Each row is a point. The last column is the point's height on a tilted bowl or saddle (a function of degree 2), plus a little noise. Count its main directions that bend up, bend down and stay straight.

Points, 10 rows:
[[ -2 -43  25]
 [-73  31  28]
 [ 35  23   3]
 [ 28  -2   8]
 [ 49  40  14]
 [ 11  22 -12]
 [ 22 -10   8]
 [ 51 -54  95]
 [-20 -64  47]
 [-51  30   3]]
Directions: 2 up, 0 down, 0 straight

Points (17 x 4):
[[ 43  28 -49 -17]
 [ 45 -22 -26 -18]
 [-59 -60  12 -39]
 [ 15  -6  27   0]
 [-16  -7  28  21]
 [ -2  89  55   6]
 [ 34  19 -23 -25]
 [ 32   3 -37 -14]
 [ 13 -33 -76   3]
 [-32  38 -14  47]
 [ 22 -25  59  31]
 [-18  78 -55  52]
 [-17 -43  -3 -30]
 [-51  51   9  92]
 [ -7  60  58  41]
 [-50  10  23  67]
 [ 30 -10   2 -18]]
Directions: 2 up, 1 down, 0 straight

Points (17 x 4):
[[  2  62 -59 -39]
 [ -7 -27 -24 -15]
 [ 37  20 -14  -8]
 [ 18 -20 -71 -47]
 [  9  40 -40 -14]
 [  9  14 -31  -4]
 [-28  59  27 -19]
 [ 17 -62  29 -43]
 [ -1  10  52  -7]
 [-27   4   2  -1]
 [  9 -39  15 -16]
 [ -5 -16 -59 -33]
 [ 71  14  94 -88]
 [-30  27 -35 -14]
 [ 53  84  35 -71]
 [ 21 -65 -42 -65]
 [ 10   1 -23  -3]]
Directions: 0 up, 3 down, 0 straight

Points (24 x 5):
[[ -6 -28 -25 -11  32]
 [ 25  76  18   7 -13]
 [-23   8  -2  -2  35]
 [ 39  50  13   7  11]
 [  2  87  49  -6   0]
 [-12 -61 -63  32  10]
 [-15 -20 -81 -65  54]
 [ -2   7 -38  16  18]
 [  4 -14 -69 -38  24]
 [ -4 -38 -19  27   8]
 [ 23  55 -29  31 -51]
 [-13 -30 -52  44  22]
 [-67  26 -72  -4  95]
 [-17 -50  65   8 -49]
 [-42 -29 -26  65  34]
 [  6  23 -21  36   5]
 [ 33  62  67 -26  76]
 [ 52  17  -1  27  -3]
 [ 62  61  -8 -32 -31]
 [ -5  10  17 -24  40]
 [ -6 -51 -18  44 -13]
 [-29 -34 -19  77   8]
 [-47  22 -34  18  55]
 [-27  65  13  55   5]]
Directions: 1 up, 2 down, 1 straight

Points:
[[-57  40 -10 -15   6 -10 -12]
 [ 42 -16  33 -19  61  20 -46]
 [  7  -7  -4 -38  58   6 -26]
 [ 16   6  35  24 -49  16 -30]
 [-20  46  65  52  59 -39 -64]
 [ 49 -38 -54 -28  -3  -3  -2]
 [ 69  67  30  14 -54 -76 -67]
 [-41 -40 -44  10  -4   7   1]
 [  6 -24 -29 -24 -33 -32  -6]
 [ 45  44   1 -45  -6 -26 -34]
 [-10  26  -3 -16 -36 -36 -13]
 [ 16  -7   7  -7  21  76 -40]
 [-86   0 -17  36  67 -19 -58]
 [ 41  31  50  63 -17  58 -86]
 [ 24   8   8 -33  -7   4 -15]
 [ 24 -66  44  31   3 -14 -13]
 [-29  56  -2 -28  15 -32 -29]
 [-40   4  13 -23 -18  56 -22]
 [ 33  31  91 -48 -48 -95 -85]
 [-19 -19 -54  30  -6  13   3]
 [  4  39  -2  11  31   1 -13]
 [ -2  -1 -24  22 -71  29 -18]
 [-44 -18 -71  14  48  25 -14]
 [ 26  59  16  29  55  -6 -36]
 [ 69 -34  -5   7  65 -19 -15]
 [-23   9  23  -3  53 -33 -31]
 [  5 -43  61  29  15  68 -76]
 [-15  40  40 -50   9  33 -60]
 [ 63 -19  35 -12  62  26 -51]
 [-34  -2 -15   8   4 -19  -1]
 [ 13 -16 -83  25 -29  85  -9]
 [  3   6   2 -32  80  -1 -42]
 [ 24  -8  59  -6  -2  37 -53]
 [ 84  88 -35  -3  83  24 -40]
 [-80 -77   7 -24  38 -10 -39]
 [  9 -16 -53 -67  23  50  -7]
 [ -1 -21   1 -62  -8  -7 -16]
 [ 47 -22  19 -69 -43  27 -56]
 [ 49  19 -24  12  -5   0   2]
 [  8   6  23  50  17   4 -15]
 [ 33   9 -70  27 -33  64  -7]
 [ 47  10   9 -77  64 -42 -74]
 [ -8   7  41 -33 -12 -21 -21]
 [ 56 -25 -11 -36  50  28 -25]
 [ 81 -78  10  59  34  15 -26]
 [ 28  -6  -8 -31  -1   2  -5]
 [-12  37  58   5  37  -4 -49]
 [-58 -72   8  53  -9  -4 -22]
 [-71 -32   6   8  27 -12 -17]]
Directions: 0 up, 4 down, 2 straight
